Rows are points. Each copy is the shape, with its points in the same order, turned, moved and blurred by noise. Some copies are also mirrored. Which?

Shape:
[[ 7.7 -1.0]
 [-2.9 -1.4]
 [-2.3  1.8]
 [-0.2 -3.4]
 [ 3.6  1.8]
 [-6.8  3.1]
 [-5.3  2.4]
 [ 3.7 -0.4]]
Copy 1, 8 rows:
[[ 6.1  0.8]
 [-4.3 -0.2]
 [-2.7 -3.5]
 [-2.2  2.7]
 [ 2.3 -2.7]
 [-7.4 -5.2]
 [-6.3 -4.6]
 [ 1.8 -0.3]]
Copy 1 is: mirrored
Copy 2, 8 rows:
[[-8.0 -1.8]
 [ 2.6 -1.4]
 [ 1.8  1.8]
 [ 0.1 -3.5]
 [-4.5  1.0]
 [ 6.0  3.8]
 [ 4.4  2.8]
 [-4.1 -1.4]]
Copy 2 is: mirrored

Shape, 10 rows:
[[-4.3  2.3  1.1  1.9]
 [ 4.4  2.4 -3.3  3.0]
 [ 1.9 -2.6 -1.8 -6.8]
 [ 1.3  0.5 -1.2  1.3]
 [ 5.3 -4.3  0.4 -5.5]
 [-9.6 -1.1  0.0  0.4]
 [ 6.9 -1.2 -3.4  3.6]
 [-1.4 -4.6  1.7 -3.8]
 [ 0.4  2.7  1.8  3.4]
 [ 2.5  1.4 -6.4 -4.9]]
Copy 1, 10 rows:
[[-2.9  2.9  1.4  3.1]
 [ 3.9 -0.4 -4.4  3.0]
 [ 2.3 -2.2  0.9 -6.3]
 [ 1.6 -0.8 -1.3  2.0]
 [ 5.2 -4.2  1.8 -4.5]
 [-8.3  1.4  2.1  0.9]
 [ 5.8 -4.4 -5.4  3.1]
 [-1.5 -3.0  4.3 -2.8]
 [ 1.9  2.6  0.3  4.3]
 [ 1.7 -0.6 -4.2 -6.1]]
Copy 1 is: only turned
Copy 2, 10 rows:
[[-2.2  3.5  2.5  2.6]
 [ 0.6  2.4 -7.6  0.1]
 [ 4.3 -2.8  0.1 -5.2]
 [ 0.0  1.0 -3.7 -0.1]
 [ 1.9 -5.2 -2.9 -6.6]
 [ 0.0  0.6  6.8  4.7]
 [ 0.7 -0.8 -8.9  0.4]
 [ 0.6 -4.1  2.7 -1.7]
 [-3.7  3.7 -2.5  1.0]
 [ 8.3  1.3 -2.2 -3.4]]
Copy 2 is: mirrored
Copy 3 (10 x 4):
[[-5.3 -0.4 -0.6 -4.5]
 [ 1.6  4.4 -5.5  1.5]
 [ 7.1 -2.6 -2.8 -6.8]
 [ 0.4  0.1 -3.4 -0.7]
 [ 7.6 -3.3 -1.6 -2.4]
 [-7.7 -5.4 -1.1 -6.6]
 [ 2.6  0.5 -6.2  3.3]
 [ 2.5 -4.3 -0.1 -4.0]
 [-2.6  2.6 -0.2 -0.3]
 [ 5.0  2.1 -7.9 -6.6]]
Copy 3 is: only turned

Shape:
[[ -2.8  -2.9   6.0  -3.8   6.4   0.1  -0.4  -1.2]
 [  1.3  -0.5  -3.4   0.2  -0.5   0.4  -7.2   0.7]
 [  8.3  -1.3   2.3   1.1   0.1   0.4   1.3  -0.1]
 [ -6.8  -2.5  -1.4   3.4   1.7  -2.1   1.2  -0.2]
 [ -5.6  -0.4   2.6   0.7  -5.3  -8.8  -0.2   4.2]
 [ -2.6   0.8   0.8  -0.5   0.0  -2.1   2.1 -11.0]
 [ -5.9  -2.4  -5.0   1.7  -3.8   6.7   2.0  -8.0]
 [  0.3   0.4  -4.9  -1.7  -3.0   2.8   0.1   3.5]
 [ -3.4   4.5  -1.3   5.4  -1.9   6.2   4.7  -1.8]
 [  4.5  -1.2   0.3  -0.7  -5.6   1.6   7.1   2.3]
 [  2.2  -1.9   0.2  -0.9   2.1  -3.8   5.9  -5.8]]
Copy 1, 11 rows:
[[-2.2 -2.4  6.9 -5.7  5.5  2.3  2.1 -1.1]
 [-1.2 -0.5 -2.4 -2.5 -0.9  1.6 -6.8  0.1]
 [ 7.4  0.4  4.9 -1.2 -3.2  3.8 -0.7 -1.4]
 [-2.9 -4.3 -0.9  4.0  4.3 -0.3  0.8  1.0]
 [-0.5 -5.6 -0.3  1.1  0.9 -9.8 -0.2  3.9]
 [-4.2 -0.6  0.4  0.9 -1.0 -1.2  5.0 -9.2]
 [-6.5 -3.4 -3.4  4.2 -3.4  5.5  4.9 -5.2]
 [ 1.0  0.9 -5.0 -1.0 -3.3  2.4 -0.5  4.3]
 [-3.2  4.3  0.8  6.4 -4.1  3.7  3.7  1.5]
 [ 6.4 -0.5 -0.5  0.4 -6.1  1.3  5.5  3.7]
 [ 4.3 -0.6  2.0  0.8  2.0  0.2  5.4 -6.6]]
Copy 1 is: only turned
Copy 2 (11 x 8):
[[-0.6 -5.6  4.1 -4.6  4.8 -0.7 -0.1 -0.2]
 [ 3.0 -0.6 -4.9  3.1 -1.4 -4.3 -4.9  0.8]
 [ 5.9 -1.9 -0.5  2.8 -2.6 -0.1  2.8  5.2]
 [-6.8 -2.2 -4.1 -0.5  1.3 -2.0  0.6 -1.4]
 [-8.3  1.1  2.0 -1.6 -4.9 -8.0 -1.5  3.8]
 [-3.0  3.0 -2.8 -2.2  5.1  5.5 -1.4  4.4]
 [-3.8  0.7 -7.7 -0.2 -2.2  9.4 -3.1 -2.2]
 [ 2.7  0.8 -5.1 -1.1 -5.9 -2.3 -0.7 -3.4]
 [-2.7  4.0 -1.8  4.5 -1.9  5.9  4.2 -4.6]
 [ 2.2  1.1 -0.3 -1.2 -8.5  1.9  4.7  4.6]
 [-1.0 -0.6 -2.9 -2.4  2.3  0.8  5.1  6.5]]
Copy 2 is: mirrored

Shape:
[[ 1.4 -4.1 -5.6  2.4  4.2  1.6  5.6  2.4  5.4  3.1  0.6]
 [ 0.0  4.3  5.2 -3.2  4.9 -4.9  2.8  2.3  4.8  2.9 -2.4]
 [-0.7  2.6  1.8  0.8  0.5 -2.9  4.1  1.2 -2.7  0.1  0.2]
 [-4.3  1.4 -0.8  4.9 -4.0 -3.4 -1.5 -5.7  4.9  2.4 -1.0]
 [ 0.9 -6.3  3.4  2.5 -1.4 -2.7  0.4 -2.1 -1.3  0.2 -0.6]
 [-4.5  1.5 -6.2  2.0  5.5  4.1 -5.9 -5.6 -2.6  3.7 -6.9]
 [-1.6 -2.5  2.7 -2.4  1.5 -7.3  0.4  4.5  5.4 -1.2  2.0]
 [-0.7 -1.4  5.4 -4.3 -3.7 -7.6  1.3 -1.1 -1.5 -4.9  1.8]
 [-3.8  4.0 -0.7  4.4  3.2  0.8 -4.7 -2.8  0.3 -4.8  4.0]
 [ 3.5 -1.4 -4.3  4.4  3.7  0.7  2.5  1.1 -0.3  0.0  3.2]
 [ 0.0  1.9  2.7  2.7 -5.9  0.2 -6.4 -4.4 -1.0  4.3  2.9]
 [ 0.1  2.9 -6.5  1.4 -5.1  0.8  1.0  1.8  6.2  4.6 -3.4]
 [ 4.4  0.6 -1.0 -0.4  5.4  1.0  4.0  2.0  0.4 -5.4 -6.0]
 [-6.2 -5.8  1.6 -2.5 -5.8  2.1  1.3  1.0  3.2  0.2 -3.7]
 [-5.8  1.7 -1.7  5.7 -2.1 -4.3 -3.9  5.3  5.5 -5.8 -4.7]]
Copy 1:
[[-0.7 -5.1 -3.7 -0.1  6.3 -0.7  0.3  6.6  1.9  2.3 -3.4]
 [ 3.6  4.6  7.7  0.0  7.4 -2.8  0.7  2.2 -0.3 -0.1 -7.0]
 [ 0.0  3.3  2.1  2.9  1.1 -3.9  3.2  0.8 -3.1 -0.2 -3.2]
 [ 0.4 -0.2  1.2  4.6 -3.2 -2.1 -1.9 -3.7  6.4  2.2 -8.0]
 [ 2.0 -4.0  3.0  3.2 -1.8 -3.5 -2.9 -0.5 -4.4  3.4 -2.2]
 [-3.6 -1.5  2.3  2.3  3.2  6.7  3.5 -8.6  5.0  5.7  1.0]
 [ 6.1  0.2  4.1 -1.7  3.7 -8.4 -3.1  2.0  1.3 -0.8 -2.3]
 [ 4.9  1.5  4.5 -2.0 -4.0 -7.9 -1.0 -2.4 -5.3 -2.5 -3.6]
 [ 0.7  4.9 -2.3  3.4  0.3  0.7 -3.3 -5.4  3.5 -2.7  2.3]
 [ 1.1 -0.6 -5.9  2.3  3.7 -0.3  0.4  2.7 -1.6  2.4  0.0]
 [ 1.6  4.9  2.4  3.2 -7.5  0.2 -3.4 -1.8  1.9  7.3 -2.2]
 [ 2.5 -1.4  0.1  0.8 -1.4  0.6  5.1  4.9  8.3  3.6 -6.0]
 [ 4.9 -2.5  1.2  0.7  5.9  3.6  4.7  0.7 -3.9 -3.8 -1.4]
 [-1.7 -6.1  7.8 -0.9 -4.8 -2.8 -0.4  2.9  2.9 -0.6 -1.7]
 [ 7.0 -2.1  3.2  6.4  0.2 -4.7  2.4 -1.8  9.1 -4.8  0.4]]
Copy 1 is: mirrored
Copy 2 (15 x 11):
[[ 5.0  0.9 -6.6  0.9  1.9 -1.0 -1.2 -1.3  2.6  0.7  4.8]
 [ 6.2  7.4  3.7 -7.5 -3.4 -6.0  1.5 -1.0  3.5  0.0  2.3]
 [ 2.7  2.0  3.0 -3.1 -1.8 -4.2  4.8  1.3 -3.2 -0.9  2.3]
 [-3.4  4.0  1.9  3.9 -2.5 -6.2  7.1 -2.6  2.7  6.0  2.1]
 [ 1.1 -4.9  5.1  0.4 -2.8 -4.2  2.0 -4.9  0.5  0.8  2.8]
 [-4.8  1.5 -1.1 -1.7  6.7 -3.6  0.6 -1.1 -0.5  7.2 -8.4]
 [ 2.8  0.7  4.7 -3.8 -5.7 -4.3  1.0  3.1  7.2 -0.4  6.2]
 [-0.5 -2.3  8.9 -5.8 -6.8 -1.8  7.1 -0.4  1.5 -1.2  5.2]
 [-7.5  4.7  6.1  0.8  3.8 -2.0  0.9  2.5  0.0  1.4  3.2]
 [ 2.8  0.5 -0.2  1.5  3.6  0.1 -0.9  0.4 -2.3  1.3  5.8]
 [-5.2  2.1  6.0  1.7 -6.1 -3.4  1.0 -3.2 -4.0  8.6  2.2]
 [ 2.0  5.7 -4.8  3.0 -6.1  0.4  4.0  0.2  1.2  6.2 -1.1]
 [ 5.6  2.3  2.4 -2.9  2.8  3.6  2.1 -1.4  0.7 -4.9 -2.2]
 [-4.0 -2.7 -1.9 -1.0 -8.8 -3.8  2.3 -3.4  3.5 -1.2 -1.6]
 [-1.6  4.2  4.5  6.0 -3.7 -3.1  4.1  6.1  7.6 -1.6 -2.1]]
Copy 2 is: mirrored
Copy 3, 15 rows:
[[ 2.5 -3.2 -8.9  1.6  2.8 -0.7  1.9  2.4  6.7  2.7 -1.1]
 [ 0.9  1.7  5.7 -1.1  2.0 -5.9  2.0  2.6  6.7 -0.7 -5.2]
 [ 2.0  3.0  0.2  0.8 -0.1 -2.3  2.4  0.5 -0.7 -1.9 -3.1]
 [-6.6  2.7 -2.8  5.9 -3.2 -3.0 -5.2 -2.3  2.3  2.4 -3.0]
 [-1.4 -5.6 -0.9  1.2 -3.4 -0.4  1.2 -2.8 -1.0  0.8 -5.5]
 [-5.6  2.6 -3.2 -3.5  8.4  2.9 -4.7 -5.0 -0.3  7.7 -3.3]
 [-0.5 -5.2  1.9  1.9  0.6 -7.4  0.6  1.9  3.7 -4.8 -1.1]
 [-1.0 -1.9  3.6  0.1 -5.4 -4.7  0.9 -3.5 -1.5 -8.2 -3.1]
 [-2.3  2.9  2.3  5.8  4.5  2.6 -1.4 -5.5  0.5 -0.6  3.2]
 [ 5.1 -1.7 -4.5  2.8  2.0  1.3  1.9 -0.9  1.2  2.5  2.0]
 [-4.6  1.8  3.2  1.6 -6.6  2.4 -4.6 -1.8 -1.6  4.7  2.1]
 [-0.8  3.5 -6.6  0.3 -1.2 -1.2 -7.6  5.7  4.0  2.1 -1.5]
 [ 7.4 -0.6 -1.5 -1.5  5.5  2.5 -0.4 -1.1  4.4 -3.3 -6.6]
 [-8.3 -3.5 -4.0 -1.7 -2.0  1.1 -1.7  3.5  1.6 -4.2 -5.5]
 [-3.3 -1.0 -0.1  8.3  5.7 -1.9 -8.2  3.0  0.4 -4.7 -4.9]]
Copy 3 is: only turned
Copy 4:
[[ -3.9  -0.7  -5.1   1.1  -0.4   8.2   6.0  -0.9   4.4   1.8  -1.4]
 [  0.8   3.3   7.3   4.6  -1.1   1.9   7.9   3.9   0.6   1.1   3.8]
 [ -1.3   1.8   1.4  -0.5  -1.4  -2.3   5.0   2.1   0.0   1.5  -0.6]
 [ -6.8   0.6   0.6   7.5  -1.6  -1.9  -0.1  -5.7  -0.7   1.7   0.4]
 [ -1.9  -6.6   2.5   0.2  -1.8  -1.6   4.2  -2.0  -1.4  -2.5  -2.1]
 [ -2.1   2.9  -4.6   5.7   3.5   4.8  -4.0   0.5 -10.7   0.7  -1.0]
 [ -0.6  -2.9   2.8   3.7  -2.3  -1.7   6.0   3.5   6.3  -3.3   2.7]
 [  1.4  -1.0   4.9  -1.3  -8.0  -7.4   3.8   0.2   1.4  -4.5   0.2]
 [ -1.2   3.1  -3.4   2.3   7.5  -5.0  -1.6  -1.8  -0.3  -2.1   0.8]
 [ -0.9  -1.3  -5.4  -0.6   2.5   0.8   6.2  -1.0   2.5   1.8  -2.3]
 [  0.2  -2.8   2.6   1.7   0.8  -5.2  -4.5  -5.9  -1.4   5.3   0.2]
 [ -4.0   3.6  -0.3   6.0  -4.1   5.4  -1.7  -0.9   3.8   7.2  -3.6]
 [  2.9   4.1  -0.3   0.0   1.2   4.4   8.9   2.8  -0.8  -3.2  -6.6]
 [ -7.7  -2.0   5.2  -0.3  -4.6   3.5  -2.6  -0.3   1.1  -3.6  -3.2]
 [ -6.8   2.0   1.7   9.6   2.1  -2.2   0.4   3.0   5.2  -3.2  -6.8]]
Copy 4 is: mirrored

Shape:
[[ 0.8  2.6  0.0 -5.6 -5.5 -7.0 -1.9  1.5 -1.5 -1.2 -1.5 -4.5]
 [ 1.3 -1.0  4.9 -0.4 -5.5  1.8 -1.1  5.8 -7.3 -4.9 -4.4 -5.1]
 [-1.7 -5.4 -0.7 -1.4 -3.1 -4.3 -2.9 -4.0  3.9  1.9 -0.5  4.3]
 [ 0.2  0.0 -6.4  3.2  0.8  0.7 -3.5 -3.7  2.9  1.3  0.5  2.9]
 [-4.5 -2.5  4.6 -4.8 -0.6 -5.7 -1.4 -0.1  0.3 -0.8 -3.2 -5.2]
 [-0.9  0.0 -2.5 -0.1  1.9 -1.7 -4.1 -5.7 -1.1  4.2  1.5  6.3]
 [ 6.4  1.3  1.6 -2.4 -2.8  6.2  4.6 -1.8 -4.3 -8.6 -2.9 -0.3]
 [ 4.0  0.2 -3.2  5.6  1.2 -1.1 -3.5 -6.7  6.2  3.4 -3.1  4.2]
 [-6.0  2.2  2.1 -5.0 -2.0 -3.7 -6.2  0.7  3.4 -1.6 -4.2  2.5]
 [-1.8  0.0  0.4 -2.3  0.2 -4.4 -5.1 -5.6 -1.3  1.7 -6.5  0.4]
 [ 7.8  3.6  3.9  4.6  3.4  4.5  0.9 -2.6  1.6  1.9  4.7 -1.9]
 [-0.2  0.1 -4.5  2.8  3.5  1.8 -2.3 -6.6  4.2  2.2  2.2 -2.3]
 [ 1.5  3.1  2.5  3.2 -1.2 -0.3  6.7  1.8 -4.8 -6.2 -2.3 -1.1]
 [ 5.6 -1.6 -3.1  4.0  7.1 -1.5 -5.0 -4.6  2.9 -1.8  2.2  3.3]
 [-0.6 -0.6  2.2 -7.4 -0.1 -2.8  1.6  6.9 -1.6  1.5 -5.9 -4.4]]
Copy 1 (15 x 12):
[[ 0.1  3.0 -3.8 -5.8 -4.6 -2.9 -6.1 -2.2 -1.9  1.4  2.2 -0.7]
 [ 3.4  0.3  1.2 -3.4 -3.1  0.9 -2.8  1.2 -8.6 -4.9 -5.0 -5.2]
 [-3.8 -4.1 -1.7 -1.5 -4.0  2.4 -1.9 -2.6  0.9  0.8  0.6  8.8]
 [-0.3 -0.2 -3.9  5.4  2.7  0.8 -4.3  0.7  2.6  0.6 -1.1  8.6]
 [-6.5 -2.1 -3.5 -7.6 -3.4  1.0 -1.4  1.4 -0.2 -2.4  2.0 -0.8]
 [ 0.2 -2.7 -4.4  2.2  2.8  2.7 -0.4 -1.3 -0.3  1.7  5.0  9.7]
 [ 1.6  3.7  5.3 -3.5  6.6  1.2 -2.3 -6.5 -4.1 -2.6 -7.9 -0.6]
 [ 1.1  0.2 -3.5  5.4 -0.8 -0.2  0.4 -2.1  9.1 -1.7 -1.0 10.0]
 [-3.2  1.9 -1.3 -5.4 -4.5  3.5 -6.7  2.7 -0.2 -3.7  4.6  6.9]
 [-2.5  0.5 -7.1 -6.4 -1.0 -0.1 -0.5 -0.5  0.0 -3.1  1.3  6.8]
 [ 4.9  0.6  0.6  4.2  4.7  3.7  0.8 -3.8  6.4  0.1  1.1 -2.7]
 [-1.7 -1.9 -5.1  3.9  4.6  2.6 -3.4 -0.5  7.0  1.0 -0.9  4.1]
 [-2.9  6.7  1.9  1.8  2.1 -2.0  1.2 -2.2 -4.7 -2.0 -4.3 -3.9]
 [ 0.6 -4.1  0.2  4.8  7.0 -2.7 -2.8 -0.7  7.6 -1.7  1.3  7.1]
 [ 0.3  1.2 -0.3 -9.1 -5.2 -1.3 -0.7  5.3 -2.4  1.4 -2.0 -2.0]]
Copy 1 is: mirrored
Copy 2:
[[-3.1  3.1  0.5 -4.8 -0.4 -6.8 -2.7  1.8 -4.1 -1.1  3.4 -4.7]
 [-3.8 -0.2  1.9 -2.3 -0.9  4.4  0.6  1.7 -8.7 -3.6  2.4 -5.6]
 [ 2.1 -6.0 -2.2  0.8 -1.9 -7.0 -3.2 -1.0  3.5  1.0 -1.7 -0.3]
 [ 3.3  0.9 -4.4  2.2  0.5 -0.8 -5.0 -4.7  6.2 -2.3 -1.2 -0.5]
 [-3.8 -3.1  3.7 -3.1  3.5 -6.3  2.0  1.0 -0.2 -1.9  2.6 -3.5]
 [ 4.8 -1.2 -1.4 -0.6  4.1 -3.3 -6.0 -5.8  3.6  1.0 -1.5  3.5]
 [-0.5  2.0 -4.3 -4.6 -5.3  3.9  3.2 -3.2 -8.0 -7.4  1.2  2.7]
 [ 7.3  1.0 -3.4  0.3 -2.6 -2.6 -1.6 -6.5  8.4 -0.5 -4.7 -2.0]
 [-4.4 -0.7  5.5 -0.4  2.5 -7.3 -2.9  0.4  2.0 -2.4 -4.5 -0.6]
 [-0.9 -3.1 -0.3 -3.4  3.7 -6.4 -2.0 -6.3  0.7 -1.7 -2.5 -5.1]
 [10.7  3.3  3.0 -4.6 -3.3  4.8  2.0 -2.9  3.6 -3.2  2.5  2.6]
 [ 4.4  1.0 -1.1 -1.7  0.3 -1.5 -1.8 -6.1 10.6 -3.0  2.9  0.2]
 [ 0.6  5.6  0.2  2.2 -1.6  1.9  5.1 -3.8 -8.0 -2.6  2.6  0.1]
 [10.5 -1.4 -3.3  1.3  2.0 -1.6 -3.2 -4.5  4.6 -7.7  0.0  0.0]
 [-3.6  0.8 -0.5 -5.1  5.6 -2.0  4.7  5.0 -2.9 -0.6 -1.0 -3.9]]
Copy 2 is: only turned
Copy 3 (15 x 12):
[[ 1.3  2.4  0.4 -6.9 -3.2 -4.6 -0.2  4.1 -3.0 -0.3 -4.2 -5.5]
 [ 1.7 -0.2  0.2 -6.9 -6.3  5.0 -0.2  9.7  2.6 -5.7 -6.4 -0.7]
 [-2.0 -6.6  4.3  0.6 -1.4 -6.0 -4.1 -0.8  0.4 -0.7  0.4 -1.2]
 [-0.4 -2.9 -3.7  5.2  1.6 -2.4 -5.6 -2.1  0.4 -1.7 -0.9 -0.8]
 [-1.4 -2.8  6.4 -5.1 -0.6 -0.8  3.4  3.3 -1.6 -2.1 -3.1 -7.4]
 [-4.6 -1.6  1.6  3.0  0.9 -1.7 -7.0 -3.6 -3.1 -0.1  0.2  1.7]
 [ 3.8  5.0 -0.2 -4.7 -4.3  3.9 -0.7  0.1  8.8 -4.2 -4.5  4.1]
 [ 1.7 -2.2  1.7 10.0  1.7 -3.7 -5.4 -1.5  1.2  1.8 -2.0  0.1]
 [ 1.4 -4.6  3.7 -1.7 -3.9 -2.6  0.7 -2.3 -6.5 -5.5 -2.6 -4.2]
 [-2.9 -2.2  5.2  1.1 -0.5 -1.6 -2.1 -1.7 -2.7 -0.7 -7.1 -3.3]
 [ 3.6  5.7  1.0  4.6  0.7  6.3 -3.7  3.9  3.1  3.0  4.5  0.5]
 [-1.5 -1.2 -2.3  5.7  4.0  1.0 -4.5 -2.3  2.5  0.6  1.3 -4.6]
 [-0.6  5.6 -0.1 -0.8 -3.4  1.3  4.3  6.3  5.1 -5.9 -2.2  2.6]
 [ 2.6  0.7  2.4  5.8  7.9 -1.7 -7.9 -0.2  1.4 -2.6  0.7  0.8]
 [ 2.1 -3.3  0.8 -8.4  0.3  0.5  6.2  4.5 -3.2  0.7 -5.1 -1.2]]
Copy 3 is: mirrored
